Each row of a before or after table is a point. The points were changed in one or more steps. Then noise was added and the rows were shuffled. The steps act on columns, c1 being the first. Name the steps. A step turns or swaps two columns, mirrors them in a line or flattens them onto one, adds a multiple of one to another, or multiplies or shifts one. Angles are multiples of 10 degrees, from the lower column toward the higher: turns from -170 to 170, lines from 10 to 170 but not 90. Use the fewest steps. Two steps may share a column if one is a turn and the other turns, adds or multiplies; they go together, in the order done. Otherwise the lowest column goes first.
In the rows, 128 means zero.

Before (11 x 3):
[[193 127 179]
 [151 205  95]
 [162  87 132]
 [178 116 151]
 [117  96 126]
 [130  91 149]
 [147  85 129]
 [129 162  95]
 [ 29 122  87]
 [141 113 144]
 [ 99 112 157]]
After, 11 rows:
[[178 118 166]
 [128 162  59]
 [130  92 186]
 [ 99 111 174]
 [ 28 122  92]
 [194 127 180]
 [147  85 169]
 [139 115 161]
 [118  96 157]
 [161  87 172]
 [150 207  19]]
Steps: add -1 times c2 to c3

Before, 13 rows:
[[132 148 172  55 161  71 123 162]
 [157 153 108 121 121  66 186 106]
 [128 119 133 150  90 185 181 135]
 [109 141 107  53  90 189  88 123]
 [120 137 136  91 127  71  96 153]
 [217 123  90 114 125  76  81 172]
 [101 155 162  49  84 159 148  63]
 [173 137  98 123 110 123 177 135]
 [108 126 118 111 128  89  75 132]
 [151 149 179  78 196 157 125  82]
 [194 110 188 159 130 189  80 161]
 [121 101 159 138  94 143  94 130]
 [159  52 101 118 109 164 105 145]]
After:
[[136 135  97  94 131 161  83 124]
 [120 129 174 153  90 110 185 149]
 [ 50 100 115 122 108  81 134 135]
 [150 104 104  80 197 143 182  47]
 [141 147  98  52  91  61 153  68]
 [102 133  86 138  92 132 150 139]
 [137  82 185 122 111 120 112 134]
 [127 149  79 112 126 133  77 120]
 [152 100 186 123 120 169  81 101]
 [123  42  98 114 122 122  60 165]
 [149 124 110  57 160 196 105 111]
 [110  65  64 161 132 120 204 185]
 [155 157 134  47  82 138 176  11]]
Steps: turn c1 and c2 by -90 degrees; turn c3 and c7 by -110 degrees; turn c6 and c7 by 130 degrees; add 0.7 times c4 to c8

Before (11 x 12):
[[201 146 121 125 188 173 103 186 139 126  84 110]
 [128 174 121  99 134 150 112 199 144 134 204 139]
 [ 95 151 152 149  53 112 201 119 226  89 113 130]
 [110 121  94 150  79 165 171 103 188  74 119 170]
 [228 194  66 125 161 173 105 125 166 179 112  96]
 [152 126 116 108 101 155 136 216  99 190 171 127]
 [ 88 149  73 158 105 164 158 148 233 128  97 120]
 [141 162 135 139 143 161 195 194 146 156 171 171]
 [180 133  83  77 172 127 145 161 172 150 115 138]
 [ 97  91 158 174  99 129 152 123 224 123 146 173]
 [ 46 132 176 128 100 144 177  84 196 121  87 184]]
After (11 x 12):
[[130 174 125  96  75 113 108  65 146 134 206 138]
 [ 43 129 182 133 183 176 112 144 198 125  81 187]
 [ 91 148 146 147 192 200 147  78 228  88 113 135]
 [102 123  91 144 186 178  87 109 186  76 116 171]
 [182 134  85  77  73 152 128 134 177 158 112 137]
 [145 163 135 138  74 190 101  74 149 155 176 181]
 [233 198  65 126 104 109  93 154 172 173 106  96]
 [ 96  98 158 179 165 152 133 113 215 122 138 168]
 [206 142 122 128  39 105  82 117 142 133  85 117]
 [147 126 104 111  89 131  97  21  96 190 167 122]
 [ 90 150  73 154 136 157  88  93 237 125  99 121]]
Steps: turn c5 and c8 by 140 degrees; multiply c8 by 1.3; turn c6 and c7 by -90 degrees
